Rows are points. Each copy is the shape, with its points in the same order, turned, moved and blurred by noise. Is it also mirrored, or only turned?

Shape, 7 rows:
5.2 -4.4

0.5 -0.3

-3.7 4.9

-6.1 -6.3

-4.7 5.5

1.1 1.5

6.6 2.1
Copy 1:
2.2 -4.3

-1.3 0.2

-7.0 3.8

4.6 6.3

-6.6 5.0

-3.3 -1.3

-4.0 -6.3
Copy 1 is: mirrored
Copy 2:
1.2 -7.9

0.2 -1.8

-3.7 4.6

7.4 1.9

-2.8 5.2

-2.1 -0.7

-4.7 -6.2
Copy 2 is: mirrored

Shape, 6 rows:
-6.6 4.0 -2.6

2.7 -2.6 -3.8

4.6 -2.5 5.2

-6.6 -3.9 2.0

9.3 -0.2 0.8

-4.3 3.1 -2.8
Copy 1:
-2.2 8.4 -0.3

-1.4 -0.3 -6.0

4.7 -5.3 -0.5

-4.9 1.5 4.3

5.6 -4.5 -7.1

-1.6 6.2 -2.0
Copy 1 is: only turned
Copy 2 (6 x 3):
-3.3 6.5 -2.0

5.4 0.2 -2.3

3.2 -5.8 3.0

-5.8 -1.3 -4.9

9.5 -2.2 3.7

-1.4 5.9 -0.6
Copy 2 is: only turned

Shape:
-2.9 -2.5 -8.0 -2.4 -0.1 -0.1

-1.1 -2.8 -7.8 -3.9 -5.6 -1.6

7.5 3.5 -3.8 -4.2 2.4 0.7

-0.8 -3.5 3.5 0.9 3.7 1.7

-1.4 -1.8 -0.2 7.7 4.8 -5.3

-5.1 5.1 3.7 2.7 2.8 -1.2

1.0 -1.6 2.3 -4.4 6.8 4.3

-0.7 -0.1 3.7 1.8 2.1 -7.5

2.3 6.7 -0.6 -12.1 -1.7 -0.2

7.9 1.4 -5.7 4.9 -6.7 3.2

-5.4 -0.4 3.3 1.1 6.6 -2.1
Copy 1 (11 x 6):
2.0 -5.3 -9.2 0.1 0.8 -2.8

-0.8 -3.6 -11.5 0.3 -4.7 -3.8

5.4 7.5 -6.7 1.2 -1.0 -1.9

4.2 -3.0 2.8 -2.9 -0.1 0.9

0.0 -4.9 2.9 5.9 2.0 -6.9

-6.3 0.5 1.6 -1.4 4.3 -2.2

6.2 1.4 0.3 -4.0 4.4 2.2

-1.6 -0.4 3.6 0.9 0.1 -8.3

0.3 6.9 -9.4 -8.8 0.7 -2.6

-1.6 3.1 -6.5 8.3 -8.1 1.2

0.5 -3.9 2.5 -1.9 5.9 -4.0
Copy 1 is: only turned
Copy 2 (11 x 6):
-2.6 -2.1 -5.9 -2.9 3.4 0.8

-2.8 3.0 -5.0 -2.2 6.4 3.8

5.3 0.3 -5.1 -7.5 -2.5 4.1

3.0 -4.8 2.4 -0.7 -0.7 -2.0

5.7 -4.4 -4.2 4.0 0.5 -7.2

0.0 0.1 0.4 0.8 -6.3 -6.2

3.0 -7.8 2.8 -8.3 -1.6 0.9

5.1 1.8 -0.4 -0.2 0.5 -6.8

-1.0 6.1 0.8 -13.3 -3.0 2.4

5.2 2.3 -6.1 3.3 -2.1 10.3

0.9 -5.2 0.8 -1.5 -1.5 -8.2
Copy 2 is: mirrored

Shape, 12 rows:
-1.7 -2.8 2.3 3.6 -4.6 3.6 2.5 3.8 -1.5

-3.0 -6.9 -3.7 -1.4 3.4 -3.1 2.0 4.6 1.4

-1.2 0.1 -3.2 -7.8 -4.9 -0.9 1.1 1.3 -2.1

3.2 -2.9 -11.3 -0.1 -3.4 4.8 1.8 7.5 14.9

-3.9 7.5 1.7 -2.5 4.6 3.3 3.2 0.8 0.2

0.0 0.5 0.2 -5.5 -0.8 3.8 -2.7 -8.2 1.1

1.6 3.5 -1.5 0.1 -7.3 0.4 0.5 -9.8 2.4

-7.3 1.8 -9.3 4.6 5.4 -0.9 -2.4 3.0 -11.4

4.2 0.4 0.0 -0.6 -1.1 -8.1 -1.1 3.8 3.5

-5.4 3.2 -0.7 2.3 7.7 -4.3 2.8 -0.5 1.9

-1.6 -0.6 -0.7 -1.7 2.9 0.3 6.1 -0.2 -0.4

8.0 5.8 -1.2 3.8 -0.5 -1.6 1.2 -5.1 0.8
Copy 1 (12 x 9):
-2.6 -4.3 0.2 8.2 1.6 -0.6 -2.1 1.1 -4.4

0.3 -5.9 -3.6 -1.4 5.5 -0.1 3.1 2.3 1.8

2.2 -1.7 -8.6 0.2 0.2 -1.4 -3.1 -4.3 -4.0

5.5 -5.7 -8.5 8.3 -3.4 -1.3 -6.3 6.3 13.2

1.0 6.7 -4.7 7.5 8.7 3.5 0.6 -3.9 -1.4

6.3 2.3 0.0 -0.3 2.9 1.1 -4.9 -8.0 -0.9

4.2 2.7 2.0 5.2 -5.2 -0.4 -2.3 -10.1 0.8

-10.4 3.1 -1.7 -3.0 0.8 9.3 4.6 3.2 -1.9

2.8 1.7 -1.8 2.3 0.8 -9.2 2.9 1.2 0.3

-1.6 4.4 -0.7 4.1 8.2 2.3 8.0 -2.5 3.4

3.8 -0.9 -3.2 4.0 4.6 3.2 3.7 -1.9 -2.2

6.1 7.8 3.5 6.2 -4.2 -0.9 2.1 -2.3 -0.5
Copy 1 is: mirrored
Copy 2 (12 x 9):
-3.8 -6.6 -5.2 0.7 -2.5 -2.0 -2.1 0.4 0.4

-3.7 -2.1 -2.1 3.2 1.8 2.4 7.3 5.9 -2.8

-3.7 2.8 1.4 -2.2 -4.1 -2.8 -1.9 6.0 -4.2

-6.1 5.2 -13.3 -2.3 -3.0 1.8 5.1 13.8 9.6

-3.8 1.3 -0.4 -7.3 3.8 -5.7 2.8 -3.4 0.2

-2.8 2.7 4.8 -7.1 -4.6 3.8 -1.6 -2.1 2.6

-4.4 6.0 1.3 -1.1 -7.6 1.6 -4.5 -5.7 5.2

-7.1 1.4 -7.8 0.3 7.5 5.0 -2.1 -3.9 -11.9

2.0 4.5 -0.7 5.3 2.7 -2.7 -0.2 4.0 2.7

-6.3 4.7 -1.3 0.6 6.2 -0.3 5.7 -3.6 -0.7

-2.2 -0.1 -2.3 -2.0 -0.8 -0.7 5.8 -1.5 -3.0

3.8 6.8 -5.5 0.3 -2.0 -0.7 -1.2 -4.9 5.0
Copy 2 is: mirrored
Copy 3, 12 rows:
3.8 -1.8 1.7 4.0 -5.5 -0.1 2.6 0.7 -6.8

-3.3 -4.5 -2.0 0.4 1.0 -5.6 3.4 3.4 -0.1

-3.6 -1.8 -1.3 -7.5 -3.9 1.6 -1.4 -0.2 -3.8

1.2 2.4 -12.1 3.7 -7.0 0.4 7.6 10.1 6.1

-5.2 3.9 3.6 1.1 3.0 5.4 3.4 0.3 -5.2

-1.1 0.8 -1.4 -0.2 -2.9 6.2 -3.5 -6.7 0.7

1.6 7.1 3.3 -1.6 -8.1 3.4 -2.1 -6.5 1.0

-5.1 4.0 -3.7 2.6 5.7 -5.6 3.7 -4.6 -15.2

4.1 0.9 1.9 -1.7 2.9 -3.5 -1.6 6.5 1.6

-5.8 3.8 3.9 6.0 4.7 -2.4 3.1 0.8 -1.6

-4.6 -0.5 4.8 0.2 -0.8 1.3 6.3 -1.2 -1.8

5.0 7.7 3.8 -0.3 1.7 2.6 3.8 -4.1 1.8
Copy 3 is: only turned
Copy 4 (12 x 9):
-0.6 -4.0 2.7 -0.2 -4.1 1.8 0.1 2.4 -4.8

-0.6 -6.7 -0.2 -1.4 7.1 -3.8 -1.8 0.2 -0.4

1.7 -1.3 -5.3 1.2 1.0 -1.1 3.3 6.9 2.3

-2.6 -9.1 -6.0 -18.3 -1.3 -1.9 -0.5 0.8 2.1

-6.3 4.4 4.5 -1.4 2.5 2.6 1.8 4.7 4.5

3.8 3.4 -1.4 0.6 -2.7 1.8 1.8 -1.1 8.7

-0.3 3.9 -6.0 0.0 -7.1 1.9 6.3 -4.2 3.6

-8.3 -0.4 -4.8 7.2 7.5 5.9 -9.7 2.2 -2.2

-0.7 2.7 -3.3 -3.8 2.0 -9.0 1.0 0.2 -3.3

-8.9 1.7 3.1 0.4 6.4 -2.0 0.4 -2.8 2.2

-1.8 -1.1 2.1 -0.7 4.9 1.9 3.7 0.5 0.6

-1.3 9.2 -3.8 -4.6 -1.2 1.7 3.1 -4.6 -2.6
Copy 4 is: mirrored
